Each point is reached from the start by the listed moves, each made 0, 1 or 2 times, or once backwards (-1), plus a little noise. Is the number of moves made odd or even? Then give how often each move was made.

Moves:
(1): 26,1,11
(2): 16,29,-17
(3): 3,16,31
Start: -1,1,-10
Points:
4,17,21 => odd (0, 0, 1)
39,17,-47 => odd (1, 1, -1)
66,31,-6 => odd (2, 1, 0)
32,56,-45 => even (0, 2, 0)
-13,30,-40 => even (-1, 1, 0)

Moves:
(1): 39,15,15,4,-4,6,8,3,-9,-4
(2): 0,11,5,18,-7,-27,5,22,24,-5
(3): -2,0,45,16,-2,-9,14,-22,-10,-9
(4): -14,-25,-21,25,10,21,8,21,18,10
(5): 0,9,17,0,27,-4,-7,11,-5,-12
(6): -9,9,11,5,-12,14,-9,11,-4,-11
(7): -5,-9,0,-14,4,-4,32,16,-5,-30
(8): -5,-27,14,3,-3,-8,-9,22,1,-13
Start: -7,12,14,12,6,-5,18,24,6,-1
Points:
-24,-22,-42,-12,7,47,102,19,-6,-19 => even (0, -1, 0, 1, -1, 0, 2, -1)
-49,-17,5,45,-33,-72,21,74,69,-9 => odd (-1, 2, 0, 0, -1, 0, 0, 1)
-62,21,119,14,-55,-53,89,23,-10,-100 => even (-1, 1, 2, -1, -1, 2, 2, 0)

Moves:
(1): 6,-6,1,0,6,7,11,8,-3,14,15,0,27,-2
(2): 1,7,17,-1,-1,-11,-2,1,-9,1,5,-1,-5,2
(3): -17,-8,3,10,-5,0,-10,-12,12,12,12,-15,-1,-4
(4): -2,-7,12,9,-4,-7,2,-12,-12,11,-10,-4,9,7
(5): -9,3,12,4,29,6,-1,-9,-1,6,-9,-13,3,3
(6): 9,5,0,-6,2,20,-8,-1,7,1,4,19,-1,21
(7): 2,14,2,7,-7,4,8,-8,2,5,4,2,-5,-4
(8): -2,0,7,-1,-1,-1,0,18,8,0,-14,11,7,-8
(9): 1,2,3,17,-4,9,-3,31,8,3,4,-7,-14,21
(10): 1,20,-12,4,3,0,-19,7,-10,5,-5,-4,1,-5
(11): 7,-8,3,21,2,5,-12,0,-4,-12,1,7,4,0
(12): 1,-2,4,12,-8,-6,-16,-8,24,1,-8,-14,11,-6
(13): -21,10,-16,9,9,-11,10,0,3,-8,2,3,15,28
(14): 7,2,-17,-4,17,-14,-8,12,8,20,12,27,-4,9
Start: 4,-14,-1,7,-5,-3,-6,-1,6,-4,6,-8,15,-1
Points:
-43,56,-24,34,-48,-16,12,-9,39,-2,44,-49,54,12 => odd (1, 1, 1, -1, -1, 0, 2, 0, 0, 1, -1, 1, 2, -1)
13,-50,34,28,-10,-48,-75,56,105,40,-9,17,-14,-9 => odd (-1, 1, 1, 0, 0, 0, -1, 2, 1, -1, 0, 2, -1, 2)
-48,-23,-8,86,68,11,-63,-22,20,56,9,-84,121,16 => even (2, -1, 2, 1, 2, 0, -1, 0, 0, 2, 1, 1, 1, 0)
0,7,52,15,-30,-22,20,-4,-50,79,7,-40,22,-52 => odd (1, 1, 1, 2, 0, -1, 2, 1, 0, 1, -1, -1, -1, 0)
39,-28,42,93,0,49,-5,11,-8,51,83,42,-2,114 => odd (1, 1, 1, 2, 0, 2, 2, -1, 2, -1, 2, -1, 0, 1)
16,-21,37,114,-19,-35,-104,71,94,47,54,-18,-22,-24 => odd (0, 2, 2, -1, 0, -1, 1, 1, 2, 0, 2, 2, -1, 2)
